Each row of a before or after table is a point. The points were changed in one or more steps. Then noise was added and the rows were shuffled. The steps act on columns, c1 being the first. What was done? A step turns or swaps two columns, mirrors them in a line or flattens them onto one, adds a multiple of one to another, or multiplies or shifts one. Angles are multiples of 10 degrees, from the lower column toward the higher: turns from -170 to 170, lines from 10 to 170 but not 90. Use the fewest steps. Two steps may share a column if one is a turn and the other turns, adds or multiplies; they go together, in the order done. Otherwise the lowest column goes first.
In the rows, zero is written as 128.

Before:
[[168 161]
 [152 105]
 [181 117]
 [177 120]
 [174 155]
 [162 140]
 [105 185]
 [116 198]
 [ 73 114]
 [147 180]
 [ 78 209]
 [111 108]]
After, 12 rows:
[[176 146]
 [174 154]
 [154 151]
 [ 86  87]
 [175  43]
 [119 161]
 [101 122]
 [145 174]
 [183 118]
 [165  79]
 [180  80]
 [146 178]]
Steps: mirror c1 and c2 in the line at 30 degrees

Before, 10 rows:
[[ 91 151 130 164 144 174 127 211]
 [149 168 139 157  91 157 143 104]
 [104 172  62 121 164 147 102  99]
 [174 142 140 129 124 178 141  89]
 [160 155 151  38 136 131 110 249]
 [ 92  77 104 148 130 164 102  87]
 [175 144 140 169 169 187 106  92]
 [ 96 145 164 164 167 152 128 114]
 [142 148 139 111 134 181 184 109]
 [174 115  76 178 164  84 184 155]]
After:
[[127 152 128 165 143 174 130 211]
 [129 116 135 178 164  84 138 155]
 [127 145 143 165 166 152 146 113]
 [128 142 141 128 125 179 140  89]
 [128 144 121 169 171 187 120  94]
 [128 172  88 122 164 148  80 102]
 [127 166 140 157  91 158 142 104]
 [128  76 104 145 131 162 100  86]
 [126 154 130  37 137 131 128 249]
 [128 148 158 112 138 181 169 107]]
Steps: multiply c1 by 0; flatten c3 and c7 onto the line at 50 degrees

Before (11 x 12):
[[  7 247 120 109  99 146  62 145 129 121 148 128]
 [113  96  91 117 135 142 134 141 163 104 138 167]
 [127 110  66 119 120 111 126 136 155 142  91 144]
 [117 108  75 116 102  69 123  53 157 128 140 125]
 [104 116  85 104 102 117 154 146 118 117 127 116]
 [114 136 102 115 116 148 140 103 120  86 102 158]
 [ 35 120 122 122 114 149 135 100 118 122  96 147]
 [120 117  91 115 147 149 139  93 122 150 141 170]
 [118 149 122 115 192 131 130 150 178 118 114 124]
 [103 116  95 149 154  24 140 143 136 115 108 152]
 [111 116 103 137 119 147  98 141 119 115 124 120]]
After, 11 rows:
[[117 107  75 116 102  69 123  54 158 126 116 125]
 [103 117  95 148 154  25 140 143 136 144 146 153]
 [111 115 104 137 119 146  98 142 119 141 129 120]
 [121 117  91 116 146 149 139  93 123 105 119 170]
 [  6 248 120 108 100 146  61 144 127 131 107 128]
 [117 149 122 115 193 131 130 151 178 140 140 124]
 [114  95  92 116 134 143 134 142 164 150 114 166]
 [ 36 120 122 122 114 150 134 100 118 139 158 147]
 [114 137 103 115 116 148 140 103 120 174 146 157]
 [127 110  66 119 120 111 126 136 155 121 167 144]
 [103 116  85 104 102 117 155 146 117 138 126 116]]
Steps: turn c10 and c11 by 170 degrees

Before:
[[ 42 156 145 102 139 105 130 155 116 114 116 125 121 127 130 158 108 113
  124 131 198 174 129 147]
 [135 125 153 118 116  97 128 127 133 133  92 125 138  85  65  83 109 112
  116  87 108 103 150 114]
 [138 156 151 139 100 179 124  86 130 148 203 129 150 158 165  36 121 151
  123 249 124 124 100 144]
 [105 149  84 115  62 105 103 144 102 109  73 113 166 151 148 163 113 105
  142  96 108 116  85 129]
 [125 138 115 123 115 200 103 157 143 157 167 170 148 166 173  99 110 102
  131  92 133 121 102 107]
 [ 98 144 129 141 119 135 127  93 106 150 144 104 142 156 174 125 111 159
  134 122 122 121 107 107]
 [111  58 157 159 108 158 140 141 103 142 111 126 110 147 112 167 181 113
  199 101 135 141 102 117]
 [120 153 147 210 124  89 105 104 120 149 109 139 134 115 110 147 200 114
  111  95 123 121  87 129]
 [134 127 135  99 126  94 109 150 147 157 140 128  93 164 150 109 131 113
  115 115 147 102 133 108]]
After (9 x 24):
[[167 149  86 122  59  99 104 143 102 107  75 116 105 151 149 164 113 106
  175  99 105 116 133 136]
 [143 143 130 147 121 135 128  92 108 145 143 107  96 153 171 122 111 160
  152 122 124 122 127 110]
 [147 139 115 137 118 203 100 158 144 154 169 170 124 166 175 100 107 102
  156  92 133 122 126 119]
 [ 95 129 137 121 127  94 107 151 148 157 138 127 134 163 149 109 130 113
  120 115 146 102 115 136]
 [139 124 154 126 113  96 132 127 134 135  91 128 138  84  65  85 108 112
  104  86 108 101 119 126]
 [122 153 147 104 136 106 128 155 118 112 116 122  44 127 128 155 107 114
  126 130 196 174 124 148]
 [137 154 150 175 123  87 105 101 120 147 108 138 121 115 110 146 196 115
  168  97 126 121 107  90]
 [149 156 149 125 101 179 124  86 134 147 205 128 140 159 162  37 123 154
  154 250 123 123 120 130]
 [108  57 159 153 110 156 137 142 103 141 111 125 110 148 112 166 181 114
  167 100 139 142 194 110]]
Steps: swap c1 and c13; flatten c4 and c24 onto the line at 140 degrees; turn c19 and c23 by 80 degrees

Before (9 x 64):
[[131 154  96 129 145 153 101  93 171 130 137 142 143 146 125 123 122 144
  148 150 135 107  98 107 140 113 146 150 207 161  87 146 114 123  74 155
  105  97 151 122  68 135 113  94  39 156 106 101 117 151 132 118 174 148
  147 139 159 109 162 161 104 144 134 125]
 [133 138 113 123 145 115 135  95 149  75  85 166 133 102 113 109 170 128
  120 153  99 102 139 168 150 117 125 162 146 159 126 111 111 137  81 162
  160 138 112 164 123 175 131 144 133  88 152 100  46 136 241 148 107 180
  102 110 156 105 140 172 109 115 107 153]
 [220 122 118 121 108  91 188 110 141 158  99 164 153  93 138 111 135 130
  134 110 178 122  93 121 110 102 152  98 108 145  89 146 134 120 191 136
  111 214 138 118 133 119 150 153 125 114 136 107 121 161  96 106 171 131
  106 107  92 171 110 119 100 126 112 124]
 [130 168 118 121 144 145 125  88 131  95 119 172 100 107 134 140 125 154
  159 146 109 103 101 112 109  94 145 179 138 106 120 146 114 118 163 149
  141 129 147 160 145 118 109 113 100 103 148 101 120 157 127 164 147 141
  183 137 169 113 126 126 136 121 136 149]
 [125 130 111 134 146  97 188 159 132 150 129 153 134 117 130 143 140 183
  123 134 105 148  93 145 132  97 124 177 128 105 115 155 132 249 145 157
  116  98 117 151 108 114 105 124 104 141 148 110 153 139 175 133 163 143
   95 204 129 163 159 248 105 107 111 133]
 [109 152 113 136 120 153 153 171 141 149 129  90 107 125 118 107 119 168
  127 106 114 137 150 114 129  95 145  85 102 142 100 139  89 156 104 154
  144 149 124 173 155 175 108  93 129 100 129 111 123 162 113 124  41 132
   92 128 185 105 103 119 173 112 107 137]
 [103 128  99 118 151 153 136 121 140 170 124 121 150 124 142 112 128 136
  155 125 135 166 201 110 116  89 135 167 107 105 104 145 113 169 129  75
  140 102 113  20 150 127 155 136 113 129 145 138 144 160 114 140 124 130
   97 123 174 116 115 131 104 118 143 135]
 [126 122 101 141  72  81 106  94 132 169 109  95 149 113 123 100 190 186
  151 141 116 150 111 115 149 155 139 171 106 155  95  35 110 145 122 106
  151  98 103 132 157 123 137 125 110 154 116 105 135 147 106 126 168 137
   97 114 140 106 127 132 108 138 117 111]
 [123 188 124 121  99 155 133 110 131 168 104 111 117  91 129 114 103 128
  120 132 104 111 140 109 129 126 141 176 103 141 150  98 117 136  82 153
  120 218 138 172 131 118 129  98  58 105 136 103 137 154 101 135 164 148
  104 129 107 144 110 124 129 137 112 125]]
After, 9 rows:
[[107 129  99 117 150 153 135 122 140 171 123 121 149 124 142 112 129 135
  154 125 136  87 201 111 140  89 135 169 106 106 102 145 113 169 128  75
  140 102 114  22 149 129 156 135 114 128 145 140 145 161 113 140 123 130
   98 123 173 116 117 130 105 119 143 136]
 [111 123 100 141  70  81 106  95 133 169 109  95 150 113 124 101 189 186
  152 140 116 114 111 115 107 155 138 172 106 156  93  34 110 146 122 106
  151  98 103 133 157 123 135 127 110 153 116 103 136 147 107 126 168 138
   97 114 141 105 128 132 109 137 116 111]
 [ 86 122 116 122 108  92 188 109 141 157  98 165 153  94 139 109 135 130
  133 110 177 212  92 122 147 102 151  98 108 145  89 147 134 120 192 136
  111 215 138 116 134 118 150 151 124 115 135 107 120 162  94 106 172 132
  107 107  92 170 109 119 100 126 112 125]
 [148 167 118 122 145 145 126  89 131  95 119 174 101 108 135 140 125 155
  159 147 109 142 101 112 147  94 145 178 137 106 120 146 114 119 163 149
  141 128 146 159 145 118 109 115  98 103 147 101 121 159 128 165 145 142
  183 137 169 112 124 126 135 121 135 149]
 [146 153  95 131 144 153 102  92 170 129 137 141 144 145 122 123 122 144
  147 151 136 141  97 109 117 113 146 150 207 160  88 144 115 122  75 155
  104  97 150 122  68 136 113  94  38 157 107 101 118 149 133 119 174 148
  147 138 160 107 161 161 104 145 132 125]
 [148 137 113 123 144 115 134  95 150  75  84 167 133 103 113 110 170 126
  119 153  99 146 139 168 105 117 125 161 145 159 126 111 111 138  81 163
  160 138 111 162 122 175 132 143 134  89 152  99  46 135 241 148 107 180
  103 110 157 105 141 171 110 116 107 154]
 [111 129 111 135 145  97 188 159 133 151 128 153 134 115 130 143 140 183
  122 134 105 116  93 144 123  98 124 177 127 104 116 154 132 249 145 159
  115  97 117 151 109 113 105 125 106 142 151 111 153 139 176 133 165 143
   94 202 128 163 159 247 106 108 110 133]
 [145 187 124 121 100 154 132 109 131 168 104 109 117  92 128 114 103 128
  119 131 104 132 140 110 127 126 140 176 101 140 150  98 117 136  83 153
  119 219 138 172 129 118 130  99  57 104 137 102 137 155 100 133 165 148
  104 129 106 144 110 124 129 137 110 123]
 [131 153 114 136 120 153 152 172 140 149 130  89 107 126 119 107 117 168
  126 105 112 107 150 114 125  95 145  85 102 142 100 140  90 156 104 154
  144 150 124 174 154 176 110  93 130 100 130 111 122 161 113 123  40 131
   92 128 184 103 104 118 175 112 107 137]]
Steps: turn c1 and c22 by 120 degrees; multiply c25 by -1

Before, 14 rows:
[[143 220 128 163 122  76 170  76 142 156 148  79 135  93  95 109 156 139
   72 153 246 184  99 103 142 153 175 137  49  40 108 145 203 144 160 102
   96  96 105 108  73 110 107 129  91 219  96 107 181 112 142  91  99  64
  133  77 143 186 110  99 144 122 140 158]
 [101 116 104 142  81  93 156 104 116  65 120 132 120 128 194  28 170 154
  203 147 130 105  88  87 117 125  79  58 139  95  98  77 153 200 137  90
  127  99 148  69 148 130  99 109 205 128 125  89  96 159  61  67 161  71
  172 167  85 102 112  59 123  96 156  55]
 [114 161  89 188 136 100  93  86  61 165  38 104 103 107 106 109 186 117
  112 175 109 126  90 139 125 141  45  69 120  96 126 129 159 146  76 106
  140 115 146 102 103 104  94 106 208 149 174 117 107 157 170 189 169 137
  145 110 109  76 107 156  89 167 223  69]
 [125  90 157  61 141 165 188 141 127 124 167  89  70 136  98 127 131  96
  194 126 130 152 151 122 119 143 133 100 131  39 150 145 132 156  62 134
  135 179  90 143 138  92 103 125 139 181  72 129 193  78 142  81 101  71
  189 160  61  88 106 122  74 143 142 132]
 [ 66  72 135 166 172 125 111  96  98 154 146  93 183 112 107  53 157  56
  130  95 107 163 104  88 158 115 184 115 109  66  76  96 120 220 159 132
  186  97 103 187 142 157 116 136 142  96  85 156 157 121 131 153 119 102
  140  15  62 115 146 102 116 155 159 121]
 [107 115 172 119 144 137  79 108 108 118 189 132 146  96 109 195 120 167
  146 175 135 198  84 121 194 115 113 104  32  93  96  40 185 159 154 134
  124 106 119 160 149  82 111  92 176 170  92 215  50 172  69 176 172 138
  122 100  76 181 102 148 159  91 179  88]
 [123  93 131 142 145 111 128 110 162  62 133 157 122 147 205 142 177 123
  184 111 223 157  59  63 108 164 105 193  53 102 206 125 207 122 201 134
  166  70 220 114 122  96 103 135 120 128 131  68 106 202 152 224 170 132
  179 125  50 146 138 168 186 135 148  94]
 [145 111 151 106 143  72 193  69 142  89 191  45 165 144  94 110 141 149
  119 130 124 120  96 133 140 155  85 112 137 103  92  73 112 179 102  66
  129 206 158 116 113 150 135 118 181 183 107 243 138 117  55 175 103  89
  186 136  67 162 158 110 116 183 144  96]
 [140 136  99  96 199 133  94 177 104  37 165 149 164  87 112 113 152  64
  122 164 104  78 168  82  93 116 129 211  75  83 173 133 207 174 129 130
  148  86 114 137 142 132 152 131 178 136  87 101 144  82 134 134 165 102
   90 159  60 148 119  86 155 180 174  81]
 [204 143 106  41 176 152 160  97 104 129 215 108  84  84 131 126 119 108
   83  95 117  89  96 127 115 114 107 153  75 167 124  65 211 117 151  92
  151 114  79 181 173 188 121 200 139 148 112  98 131  54 172 142  83 172
  187 100  96 123 126  64  96 124  24 140]
 [148 179 111  85 121 180 125 103 143 106 198 224 135 231 154 120 108 144
  165 207 139 164  63  94  91 141 160  65 172  46 109 109 141 167 144 140
   97 145 186 159  99 133 189  45 140  85  86 119 129  66 145 135 189  98
  105 114  85 139  79 127 164 111 152 136]
 [130 173 120 128  44 120 130 149 142 107 152 102  98 178 108 133 155  83
  152 154 133 130  26  62 132 158 159  80  97 131  70 147 125  57 134 139
  143 115 107 114  93 104 108 159 164  79 134 107  71 104 145 216 202 131
  107 150  96 181 121  97 158 152 154 153]
 [164 192  93 102 186 129 165  78  62  70  86 124 149 119 170 166 117  89
  227 134 190 206 148  84  75 149 141 105 162 161  61 107 145 164 109 176
  159 175 199 201 122  82 123 117 113 189 134 178 124  96 163 167 217 120
  148 141 137 138 129 113 100 139 162 140]
 [128 144  68 145 109 148 221  48  98 139 133  91  60  69 155  94 148 127
  172 216  79  73  99 105  99 100 143 109 115 132  83 141 153 177 138 165
  167 132 127 160 167  26  71 185 143 136  30 106  50 165 168 225 115 196
  108 129  81 129 144 219 130 137 114 126]]
After, 14 rows:
[[146  58 152 104 142 177 195  68 118  88 196  46 112 145  98 110 146 145
  119 130 120 121  92 138 139 159  83 113 139 104  91  62 112 181  84  65
  130 207 145 117 116 153 132 120 182 188 107 243 141 118  55 175 103  86
  187 137  65 161 157 112 115 182 144  98]
 [ 67  90 139 165 173 160 107  95 184 155 148  94  88 111 108  56 156  54
  134  92 104 170 106  83 161 115 188 118 112  70  78 116 119 217 114 133
  185  98 107 186 142 156 117 139 142  94  82 157 156 123 133 154 114 105
  139  10  64 113 147 104 113 152 158 118]
 [128 134 132 144 143 123 129 110 109  63 127 154  75 142 204 145 179 123
  184 112 221 158  58  61 108 163 105 193  51 100 205 111 208 126 182 138
  166  68 220 109 120  93 106 132 120 130 129  65 107 203 155 224 165 132
  179 125  52 144 136 167 188 132 147  94]
 [165 160  97 102 189 149 166  79 192  71  83 123 144 118 170 158 110  94
  228 132 191 206 146  81  67 153 136 106 160 162  67 126 148 158 103 174
  161 173 199 196 126  81 122 112 114 188 133 174 122  97 159 167 215 123
  147 142 126 137 129 114  99 138 165 144]
 [132 183 118 127  48 108 132 147 107 111 156 100 138 176 104 130 157  84
  151 156 135 130  23  62 133 157 157  80 104 130  72 122 122  57 153 141
  140 113 107 111  99 104 110 159 166  76 130 105  73 103 140 217 201 128
  106 151 103 182 119  97 159 150 157 154]
 [115 171  90 188 135 120  96  88 172 165  39 107 206 102 104 107 186 108
  111 175 111 125  87 137 124 136  45  69 121  93 119  97 159 142 101 107
  142 114 145 100 101 102  98 100 208 150 172 118 108 158 170 194 173 135
  149 106 111  80 110 154  90 168 219  72]
 [144 241 129 164 117 103 173  78 120 152 144  78  98  92  98 112 156 138
   70 151 246 181  97 100 142 153 175 138  46  34 111  78 205 146 145  97
   97  91 101 106  76 107 100 124  90 224 101 104 182 111 143  92  97  66
  132  78 142 184 105 101 148 126 144 160]
 [ 99 133 104 139  78 172 164 103 140  63 124 129 132 131 191  26 168 154
  203 151 128 103  87  85 121 125  72  61 140  92  95  84 151 197 141  90
  126  96 148  70 148 134 104 104 202 131 125  96  97 157  61  66 161  67
  173 167  88  99 116  60 119  93 157  50]
 [112 131 171 115 142 220  80 109 156 119 189 135 100  96 109 198 121 172
  146 173 129 193  83 123 190 113 116 105  36  95  93 123 187 161 139 134
  122 112 122 161 144  81 110  89 175 166  87 218  51 173  69 179 176 140
  126 101  74 180  98 148 161  93 181  85]
 [207 151 105  42 179 195 161 100 144 120 219 110 154  80 132 121 115 107
   85  99 113  89 100 129 111 116 106 158  75 166 125 145 211 120 178  92
  153 114  82 179 174 189 123 202 135 150 105 100 128  52 174 139  85 170
  189  99  87 117 127  63  95 122  24 141]
 [134 166 100  97 203 126  94 177 164  37 167 151 110  89 115 115 155  68
  121 160 104  74 165  82  91 115 124 215  82  77 171 133 205 175 105 132
  152  86 115 138 141 129 155 130 174 139  89 105 143  87 134 130 167  99
   92 163  62 146 124  86 161 183 173  85]
 [124 135  70 145 107 120 214  50 141 141 136  97 182  67 152  91 145 133
  173 213  80  74  99  99  99  96 141 113 116 130  79 150 156 172 180 166
  168 132 122 162 169  26  72 187 143 140  37 103  51 161 164 224 114 194
  108 125  79 129 145 219 134 138 115 128]
 [153 164 115  87 121 157 127 101 118 103 193 222 108 228 156 120 108 144
  167 209 137 165  62  94  91 140 164  65 173  46 108 180 144 170 136 142
   97 141 186 164 103 139 191  46 138  81  87 115 134  66 144 137 187  97
  101 110  84 138  78 124 169 109 149 135]
 [122  51 156  63 137 119 192 142 101 124 171  85 209 139  99 132 133  95
  202 128 126 151 146 124 122 146 130 102 133  44 151 167 131 156 118 138
  138 180  89 145 136  89 105 124 140 188  70 133 192  76 139  79 103  72
  186 162  61  89 106 119  70 142 144 133]]
Steps: add -0.7 times c38 to c2; turn c6 and c32 by 80 degrees; turn c13 and c35 by -40 degrees; turn c9 and c13 by -160 degrees

Before, 9 rows:
[[ 67 141  89  92 108 133  69 108 122 155 134 148  88 152 119 146 172 156
  115 161  51 100  80  65 147 111  50 110  93 135 111 150 112 109 126 151
  106  59  98 203 115 167  60  64 164  81 165 103 216  71  75 114  88 136
   68 136  94 194 182 136 107 121 164 190]
 [ 88 103  92  74 130 116  71 119 118 195 154  82 114 128 122 141 183 199
  164 114  97 102  78  83 148 150  94 149 114 163 133 174  87  98 130 146
  156  90 102 159  65 169  87  92 146 101 180 101 168 117 121 134 145 123
  116 163 134 167 192 133 139 130 119 181]
 [135 196 145 151 166 200  89  82 142  76 201 152  99 155  94 174 106 130
   53  99 168 159 108 181 179 117 136 147 120 142 120  73 163  68 169  64
  172 212 166 112 143 117 130 107 169 119 165 190 134 160 115 124 135 155
  150  68 160 129 175 116 123 126 116  98]
 [104 109 136 104 121 131 128 157 142 130 138 107 108 124 156 107 144 117
  169 106 136 118 111 120 133 166  80 181 119  95 204 190 120 164 178 153
  166  84 129 142 120 171 118 139 100 130 174 136 155 136 136 160 166 117
  108 162 126 116 141 121 123 143 106 150]
 [156 152 162 140 155 164 122  91 110  88 163 117  72 132  91 154 108 115
   80 124 157 154 114 146 156 110 124 116  99  99  98 121 134  90 141  61
  151 194 152  83 168 137 118  81 178 152 122 170 102 135 115 110  30 146
  116  98 163 129 132 155 123 110  85 134]
 [134 132 100 158  98 156 140 149 153  76 165 125 140 112 175  66  96  70
   94 153 120 168 140 166  81 145 169 139 152 138 185 128 151 167 123  50
  143 120 128 121 161 104 132 163  89 140 130 163 151  93 160 120 142  99
  178 103 159 118 114  79 130 190 133 164]
 [119 119 168 111 103 124 139 158 178 123 116  70 114 130 135  76 109 104
  162  78 185 203 172 145 116 161 147 170 149 110 167 162 118 163 144 118
  159 137 107 139 172 129 157 179  75 140 131 161 134 130 166 142 186  95
  156 127 149 135  99  86 124 162 133 130]
 [140 125 142 164 102 167 161 140 154  79 169 131 104 135 147  90 103 116
  119 103 124 184 143 142 110 164 142 111 149 136 169  97 146 133 134 136
  125 159 110 101 145 108 146 130 102 164 152 123 119  91 166 145 159  86
  181 122 131 125 112  98 149 195 108 124]
 [ 52  99 119  74 126 107 137 154 146 181 123 137 143 126 135 141 167 145
  177  96 124 116  82 103 141 116 125 174  91 140 139 208 124 115 150 175
  169 111 104 157  78 164 106 133 106  70 155 113 181 127 119 169 170  96
  143 182 126 136 144 115 133 128 120 111]]
After (9 x 64):
[[ 84 125  93  73 132 118  74 121 118 195 156  81 114  83 120 138 181  73
  166 113  99 100  74  84 149 179  94 150 115 162 131 173  84 188 132 145
  155  91 101 155  65 171  85  93 150 105 178 102 170 115 124 134 143 122
   87 161 136 167 152 134 139 130 119 137]
 [ 53 119 121  65 126 104 136 151 146 180 121 134 140 116 139 144 165 120
  177  95 125 116  80 103 138 111 127 177  91 134 139 208 122 118 148 175
  165 112 104 159  80 162 103 132 108  68 158 112 182 125 119 170 168  95
  158 182 126 139 107 116 137 128 122 142]
 [105 116 133  99 118 135 130 159 145 132 137 106 107 132 158 106 140 139
  167 105 138 121 111 122 130 214  81 177 120  96 202 188 122 135 175 150
  165  81 131 144 120 172 119 134  98 130 174 134 157 135 135 162 167 114
   55 161 127 114  97 125 124 143 104  89]
 [158 148 162 148 157 162 123  93 109  87 165 118  76 140  93 158 109 136
   80 122 155 152 114 149 154  75 120 115 102  99 101 121 138 147 140  59
  154 195 154  85 170 135 116  83 183 151 118 169 103 135 113 110  32 143
  143  99 162 127  94 155 123 107  85 162]
 [124 130 167 108 104 125 139 154 178 124 118  69 112 144 136  77 111 146
  164  77 186 205 170 145 117 231 148 167 150 109 165 164 117 115 139 121
  162 137 107 139 172 129 157 176  73 142 132 157 134 133 166 143 190  96
   99 129 150 137  57  87 125 162 135  94]
 [135 118 100 159 100 157 140 152 153  75 161 126 140 156 175  65  96 183
   94 154 121 167 140 166  83 198 170 140 153 136 183 126 149 147 124  55
  143 119 128 118 161 103 132 162  89 138 132 164 148  94 162 122 142  98
  145 107 159 116  74  78 129 189 129  82]
 [135 184 149 172 164 201  91  85 146  75 201 147 103 147  96 171 106 111
   58 100 166 160 106 180 178 110 137 147 121 142 118  75 162 119 168  67
  172 215 166 114 145 117 128 107 167 119 164 187 130 162 114 124 136 156
  164  64 159 128 133 117 123 125 114 198]
 [ 65 151  89  97 109 135  66 107 123 157 131 145  88 127 118 146 170  90
  116 161  52  99  81  64 149  51  48 111  93 131 107 156 114 190 128 150
  106  58  98 202 116 170  61  66 164  82 163 103 215  69  79 117  91 137
  103 139  91 195 141 133 104 123 164 123]
 [137 113 139 162 102 163 159 138 154  76 170 132 102 142 149  89 102 131
  121 102 120 187 146 140 111 247 143 109 149 136 168  97 148 119 136 139
  125 162 105 103 144 107 144 133 100 167 154 124 118  91 161 146 160  82
  119 119 128 122  72  99 147 191 110 124]]
Steps: turn c2 and c4 by 20 degrees; mirror c14 and c18 in the line at 160 degrees; multiply c26 by 3; turn c26 and c55 by -30 degrees; turn c34 and c64 by -110 degrees; shift c59 by -40
